Each row is a point. To make a cloud, some directions were put in groups of two or more. Within a group, all points are equally far from the middle, so they leave a hole (a ring in 2 directions, a hollow ball in 3). The other directions are filled evenly. Then the cloud was stretched, turned, moved and blurred a little. How many holes are there, and how many directions does each take, smallest first?
In the rows, zero is written as 128.

Cloud:
[[145 195]
 [162 150]
 [169 139]
 [187 130]
 [173 179]
 [176 112]
 [ 92 138]
 [117 178]
 [105 192]
 [ 91 115]
 [112 189]
 [104 172]
 [164  78]]
Holes: 0

Cloud:
[[ 91  90 126]
 [118 101 169]
 [153 153 190]
 [149  84 135]
 [114  83 137]
 [ 69 112 134]
 [166  95 151]
 [114 203 148]
 [189 142 172]
 [191 162 100]
 [120 203 152]
 [ 96 190 154]
 [176 121 173]
 [200 169 136]
 [189 108 129]
 [196 120 125]
 [199 139 110]
 [155 166  68]
 [ 67 150 147]
 [134  82 108]]
Holes: 1 (3)

Cloud:
[[152 175 174  86]
 [133 118 145 183]
 [179  93 173  78]
 [126 109  82  77]
 [182 106 131 143]
 [153 164  35 100]
 [198 108 154 114]
 [119 117 103  76]
 [187 186 155 105]
 [166 106 176 160]
 [175 163 132  78]
 [121 155  54 131]
 [100  69 102 134]
 [102 107 134 143]
 [137 105 185 125]
 [185 126  88 166]
 [115 144 209 135]
 [172 126  56  96]
 [197 114 102 165]
 [121 101  87 119]
 [101  69  94 158]
 [155 169  34 103]
 [125  60  88 126]
 [175 187 154 162]
 [138  78  77 110]
 [161  93 173 136]]
Holes: 0

Cloud (54 x 6):
[[130  99 141 152 158  74]
 [143 167 145 156 210  99]
 [156 132 113  47 163 110]
 [139 203 149  95 180  92]
 [ 98 173  81 104 206 137]
 [ 94 183 109  62 145 181]
 [100 144 166  91  79  82]
 [ 85 158 131 174 128 188]
 [119 163 133 164 160 203]
 [180 192 121 109 107 142]
 [161  98  93 120 189 123]
 [ 82 141 146  87 162 198]
 [ 72 124  83 118 172 102]
 [100  81  82 124 153 129]
 [160 148  95 109 217 122]
 [124 112 186 140  78 129]
 [118  75 138  68 118 155]
 [130 196  78  92 174 170]
 [176 122  82 140 147 154]
 [137 113 158 176 122  96]
 [ 53 164 194 108 125 119]
 [ 68 137 131 143 202 120]
 [121  83 176 137 151  89]
 [145 195 133 113 194  88]
 [ 80 150  68  68 129 140]
 [143  94 165  95 196 146]
 [138 212 167  99 158 101]
 [127 217  94 103 138 177]
 [102  91  75 116 159 108]
 [ 54  89 161 118 153 110]
 [140  98 133  48 127 147]
 [ 77 144  63  96 163 124]
 [105  91  76 135 131 151]
 [ 98 176 130  65 147 192]
 [ 89  79 128 135 160  90]
 [ 88 186 144 182 166 117]
 [ 92 155  73 132 181 169]
 [108 147 145  87  97  66]
 [141 184  83 143 177 182]
 [105 185 153  60 190 119]
 [ 96 179 173 184 145 161]
 [144  98  83 146 120 152]
 [116 146 143 142 229 126]
 [ 69 161 162 182 147 124]
 [ 90 199 124  91 186 100]
 [ 80 216 149 110  96 136]
 [122 131  67 144  97 143]
 [ 78 122 127  77  83 175]
 [ 66 178 198 101 148 123]
 [ 96 170 121 119  86  77]
 [161 151  93 104 214 122]
 [160 136 162 178 151 101]
 [144 184 136 185 156 176]
 [ 89 179  64  94 134 163]]
Holes: 3 (2, 2, 2)

Cloud:
[[138 111 141 186  98 101  80 115]
 [202 137 107  74 171  90 154 216]
 [ 92 119 100  94  71 137  95 158]
 [141 150 127 136 161 119 167  63]
 [174 130 102 139 119 218 137 128]
 [141 122  93 174 105 166  94  55]
 [ 67 120 142  84 120 115 131 176]
 [121 177 189 116 130 158 106 173]
 [174 153 148  74 111 141 112  89]
 [152 127 104 163 127  91 132 210]
 [156  83 158  87  79 172  89 132]
 [191 159 102  86 206  89 118 172]
 [126  73  92 105 120 121  80 203]
 [154  51 118  89  83 144 110 154]
 [141 106  75 116 132  65  89 168]
 [151 109 156 190  97 170  61  95]
 [108 179 101 109 119 162 153  74]
 [ 70 121  69 106 132 171  93  95]
 [192 161 169 116 130 117  86 156]
 [166 104  63  71 162 176  95 188]
 [119  67 110 113 122 141  59 200]
 [101  80 115  89 168 161 157  90]
 [181 178  49 147 123 146 139 125]
 [187  62  86 108 145  96  75 118]
 [149 219  87  88 172  75 138 165]
 [116 168 122 108 162 159 102  75]
 [151  51 129  78 133 141  79 164]
 [130  95 145 150  94 192  78 158]
 [120 107 101 181 123 114 158  88]
 [187 129 151 170 185 140 136 139]
 [119 130 138  79 170  79 136 197]
 [165 103 112 171 127 118 149 192]
 [104  97 120  72 112  77 160 111]
 [207 177  45 141 172 138 107 167]
 [194  86 163 129 109 110 158 157]
 [200 150 103 147 101 201 158 106]
 [131 206  96  90 168 179 163 155]
 [188 117 179 180 137 147 117 104]
 [132 138  71 100  90 138  66 107]
 [158 111  17  89 152 152 146 202]
 [123  81 180 135 157 149 155 151]
 [194  93  85  71 159 137 181 150]
 [215  98  63  97 147 110 149 150]
 [ 87 119  48  71 152 106 121 179]
 [108 142  99 117  97 148  90 222]
 [150 125 195 128  91 191 123 132]
 [ 87 117 133  63 163 111 109 190]
 [ 96 115  80 160 152 197  78 177]
 [110 114  54  95  99 166  94 103]
 [110  83 141 166  78  88 143 101]
 [125 133 114 122  51 159 136 180]
 [178 146 113 184 105 172 124 111]
 [ 97 173 145 143 136  72  65 148]
 [107 180  80 176 160 159  76 146]
 [110 167  63 128 111 171 131 102]
 [136 220  81 134 193 113 155 149]
 [128 146 140 159  44 147 115 117]
 [165 164 130 150 215 130 142 140]
 [ 89 161  74  58 112 130 140 172]
 [119 142 154  95 153 101 175 219]
 [205 122  63 134 170 121  94 127]
 [125 119  95 103 110 150  65 219]
 [135 189  82 128 209 100 168 154]
 [134 144  91 201 173 125  73 146]
 [115 131 160 161 186 114 152 131]
 [171 115 157 113 151 116 163 216]
 [119 232 124  81 137 108 113 201]
 [186 114 100 126 138  86 111 219]
 [153 106 133 111  72 159  59 137]
 [168 163  51 130 109 131 123  97]
 [145 179 140  66 127 136 110 129]
 [203 137  36 131 170 111 133 164]
 [137 102 161 110 161 151 120 224]
 [140  74 172 120  86 184  81 140]
 [193 123 152 105 152  93  75 129]
 [227 157 119  87 135  95 153 147]]
Holes: 3 (2, 2, 2)

Cloud (106 x 9):
[[134 164  79  64 147  52 130  73 112]
 [ 69 120 132 139 107  71 113  61  32]
 [ 79 118 185 146 186 171 202 180 146]
 [167 178 154 131 165 113 127  95 156]
 [120  34 140 120 178  94 113 116 115]
 [160 196 181 114 111 118 161 131 125]
 [180 151 170 115 135  70 106 133 123]
 [110 123 101 145 173 157 184 189 148]
 [144 145 193  33 176  96 102  99 121]
 [ 55  85  96  98 134 135 103 114 102]
 [ 61  96 118  97 112 100 205 146 101]
 [192 103  80  98  78 140  97 122  89]
 [ 56 100 181 160 141 132 116 144 121]
 [ 82  90 160 144 174 150 185 143 135]
 [ 97 120  82  95 173 120 135  92 139]
 [ 71 103 135  84 113 166 109 200 143]
 [131  63 109  67 124 110  64 104 152]
 [153  72 148 144 106 105  53  74  88]
 [135  92 128 147 166  89 196  87  54]
 [ 86 138 191 183 126 128 126 168  75]
 [116  80 172 107 104  40 109 147 152]
 [181 104 156  85 167 114 117  92 162]
 [ 95 167 104  71 167  65 146 101 109]
 [ 72 126 117 162 133 150  75 100  86]
 [113 124  58 134 175  64 101 202 135]
 [ 65 131 102  84 136 123 185 164 130]
 [178 141 118  60 148 167 116 141 160]
 [149  91 148 194 131 158 131 177  83]
 [212 116  97 117 129 134 122  92 136]
 [ 94 146 188 159 164 143 128 119  41]
 [147 126 154 148  50  76 149  84 126]
 [ 96 193 187 157 102 125 147  93 110]
 [ 85 101 169 141 132 134 219 116 140]
 [112 101 121  28 111 119  80 126 148]
 [181  66 143 168 131  96 118 129  63]
 [181 113  90  69 139 116 118 112 174]
 [165 180 138  62 107 163 180 142 120]
 [ 32 128 183  91 108 162 143 162  76]
 [ 98 111 163  14 105 171 115 135 128]
 [105 106 162 190 115 121 156 140  47]
 [127 196 129  90 130 120 162  99  88]
 [ 70 107  87 129  77 160 148 113  65]
 [180 172  55 102 109  57 114 151 170]
 [ 54 131 159 182 136  79  88 115 115]
 [191  98 176 123 148 136 110 102  82]
 [ 61  92  93 112 134  97  79 158 136]
 [192 131  73 136  98  85  64  58 127]
 [ 79 164 182 156 123 132 140 189  64]
 [160 150  85 105  50 130 106 109 124]
 [124  89 139 127 203 198 151 146  91]
 [140 118 120 185 158  63 188 131  99]
 [ 77 180 129  82 172  75 160 137 122]
 [ 90 155  90 110  79 143 109  68 114]
 [184 141 140 135 144  80 158  85 135]
 [154 112 179  93 143 155 196  94 165]
 [101 145 147 184 164 104  94  76  66]
 [ 66 161 185  83 195  92 148  74 122]
 [127 109 102  49  84 117 207 106 140]
 [145 155 135 180 104 185 170 107 117]
 [139  87 193 139 125 168 132 113  27]
 [186 138 153 119 152 114 156 117 171]
 [132 108 159 175 182 169 154 150  72]
 [142 215 161 102 137  77 154 140 147]
 [ 71 173 125  30 108 116  96  59 148]
 [ 96 151 142  55 199 116  75 136  62]
 [ 95 126  59 103 188  68  97 134 117]
 [163 124 183  79 146 162 221  73 108]
 [ 92 207 143 102 106 138 135  83  71]
 [113 133 168  72  88  66 156 105 166]
 [195 117 122 121 150 131 107 174 162]
 [126  47 143  48 117  71 131 111  95]
 [119  85 116 121 202 160 128 142 102]
 [115 224 138  80 150  85 146 134 138]
 [188 100 160 149 123 153 103 126  99]
 [ 80  77 136 151 176  63 128 130 137]
 [103 147 180 140 180 123 160 178  72]
 [142 140 139  59 147 180 139 229 147]
 [105 205 160 171 135  69 127 110 110]
 [118 116 154 111 143 102 161  69 169]
 [ 65 158 111  84 134 154 173 158 168]
 [ 97 132  74 155  74  85 153 133  57]
 [ 75  93 166 112 219 107 106  83 106]
 [126  46  82  69 133 109 120 159 119]
 [184 127 178 132 103 184 126  78 103]
 [174  74 136  76 156 131 112 104 162]
 [ 80  59 169 151 132  95 170 167 119]
 [ 86  86 204  56 106 152 137 129  89]
 [158  97 151 119 177 219 138 183 106]
 [136  77 113 153 205  97 114 118  91]
 [106 135 153 126  89  77  85 170  79]
 [187  59  81  54 129 136 136 136  92]
 [ 99  72 144 129 182 124 122 166 144]
 [134 132 117  64 135 142 128  98 191]
 [ 17 149 186  87 140 125 147 154 105]
 [107  92  97 128 169 168 186 161 128]
 [152 123 174  74 154  59 125 158 147]
 [181 177  93 101  94 127 117 178 158]
 [143 109 100 145  98 178 123 209  86]
 [149  65  89  38  92 113 119 111 145]
 [179 112  80 118  98 110  53 131 108]
 [116 117 161  62  68 100 175  91 139]
 [122  78 149  72 147 163  93 140 160]
 [ 27 142 172  99 102 161 183 145  88]
 [109  59 110 138  78 154 122 193 135]
 [172  81 124 125 138 126 214  81 146]
 [121 130  97 106 147  83 186 105  64]]
Holes: 3 (2, 2, 2)

Cloud:
[[146 111  91 136 117 109  99 220 176]
 [ 84 147 141 153 129 163 163 147 140]
 [126  61  96 171 126 130 121 191  91]
 [114 103  49 105 142 103 123 182 119]
 [163 133 131  98 149 156  86 154 148]
 [158 145 190 118 130 147 167 207 122]
 [203 112 196 140 134 177 156 163 135]
 [162  67 110 138  83 176 134 188 165]
 [152  79 118 123 129 112 174 138 153]
 [115  71  93 134 133 147 111 215 144]
 [141 166 117 177 117 207 144 184 162]
 [184 105 158 116 154 165 133 163 171]
 [201  93 107 126 147 160 137 139  91]
 [155 108 125 135 124 135 102 125 194]
 [115 133 115 151 170 202 152 192 178]
 [181 115 141  86 110 156  97 155 154]
 [102  63  95 145  82  69  96 125 114]
 [127 137 152 102 114 131 135 107  87]
 [154 130 108  99 137 194 170 223 179]
 [ 83 116  63 117 133  93 117 172 135]
 [191 178 118 100 130 109 138 183 142]
 [190 103 138 131 120 169 121  95 131]
 [188 190 153 142 148 140 166 161 152]
 [162 127  87 158 105 129 153 159 194]
 [146 128  75 106  83 110  82 156 138]
 [180 119 193 135 140 143 134 137 157]
 [172 110  73 156  67 121 115 135 112]
 [136  48 127 108  57 111 116 171 134]
 [156 134  74 124 153 171 105 186 121]
 [ 99 119  88 108 136 149 158 138 133]
 [ 92  53  64 134  89 123  98 152 123]
 [121 105  99 113  69 142 168 153 103]
 [ 85 111 102 138 121 110 100 201 100]
 [168 124 111  93 143 174 103 145 156]
 [102  69  74 175  96  97 114 121 112]
 [133 129 157 147 174 100 130 170 158]
 [164 152 127 113 165 144  94 183 156]
 [178 100 149 103  79 186 121 172 160]
 [134 139 111 117 104 161  94 115 142]
 [159 139 112 168 131 105 123 133 187]
 [161 106 149  98  90  81 128 125  68]
 [146 103 133 151 107 116  92  75 100]
 [140  70 117 104 133 105  78 150  80]
 [162 144 132 168 141 163 133  81 124]
 [163 110 115 178 124 195 145 152 175]
 [153 120  96 146 167 154 117 178 195]
 [193 123  89 156  95 148 149 122 131]
 [143  87 142 110  89 103 107  95  83]
 [158 180 128 141 191 205 133 164 128]
 [139 116 117 174 131  85 119 137  65]
 [172 153 170 132 166 194 162 213 144]
 [126 153 100 101 139 139 136 200 204]
 [161 142 167 159 160 223 120 194 138]
 [133 156 129 132 105 178  94 181 158]
 [143 125 171 174 147 130 173 144 129]
 [133 123 137 143 110  91 112  93  84]
 [119  97 160 118  89 127 148 116 101]
 [141 131 143 163 132 178 115 107 185]
 [137 109 149 101  92  75 159 144 112]
 [150 127 136 120  88 182 128 143 183]
 [124 134 149  86 158 124 130 154  86]
 [129 121  99 119 162  86 138 170  98]
 [180 104 110 161 141 128 124 147 182]
 [121 129 101 103 140  82 155 195 142]
 [150 191 135 111 139 169 147 146 182]
 [131 122 123 132 159 184 139 227 158]
 [134 111 133 147 140  77 145 126  91]
 [163 105 124 140 140 153  95 175  59]
 [150 137  57 147 113 108 132 140 114]
 [162 130 188 190 124 158 160 167 123]
 [134 129 102 123  95 142 180 168  84]
 [178 132 151 135 140 149 183 220 131]
 [171 116 138 190 128 149 135 122 169]
 [150  86  92 126 119 175 122 182  67]
 [113 130 153  98 131  93 142 143 108]
 [109 114 161 111 149 144 133 140 172]
 [109 119 135 137 145  75 121 152 166]
 [137 123 126 159 144 113 162 203 118]
 [104  99 138 140 178 138 126 136 169]
 [120  49  63 147 106 100 109 193 116]
 [138  63 166 128 135 145 113 158 142]
 [ 93 122 113 132 156  95 130 111 127]
 [164 149 117 119 124 137  91 206 144]
 [ 83  96 122 120  97 135 123 139 147]
 [180 114 161 137 152 136 120  93  85]
 [ 85 153 141 120 137 164 155 180 137]
 [105  60  77 134 135  79 102 155 155]
 [154 117  88 105 105 140 160 249 161]
 [128 107 100 134 138 187 165 214 150]
 [191 162 129 130 133 218 164 174 100]
 [109 122 133 108 148 174 165 154 171]
 [173 156 186 170 141 151 172 147 149]
 [155 191 170 168 153 229 158 143 145]
 [129  86  89 166 134 110 130 188  80]
 [178 114 117 125 148 198 127 159 175]
 [120  56 129 150 143 105  86 172 142]
 [129 135 102 136 126 210 105 135 120]
 [220 125 149 142  93 201 157 165  96]
 [163 100  45 128 117 128 140 136 118]
 [182  91  53 149  95 124 102 150 141]
 [189 109 163 133  62 133 119 162 140]
 [ 79 135 107 122 138 143 143 161 174]
 [132 165  76 112 145 111 118 147 126]]
Holes: 2 (2, 6)
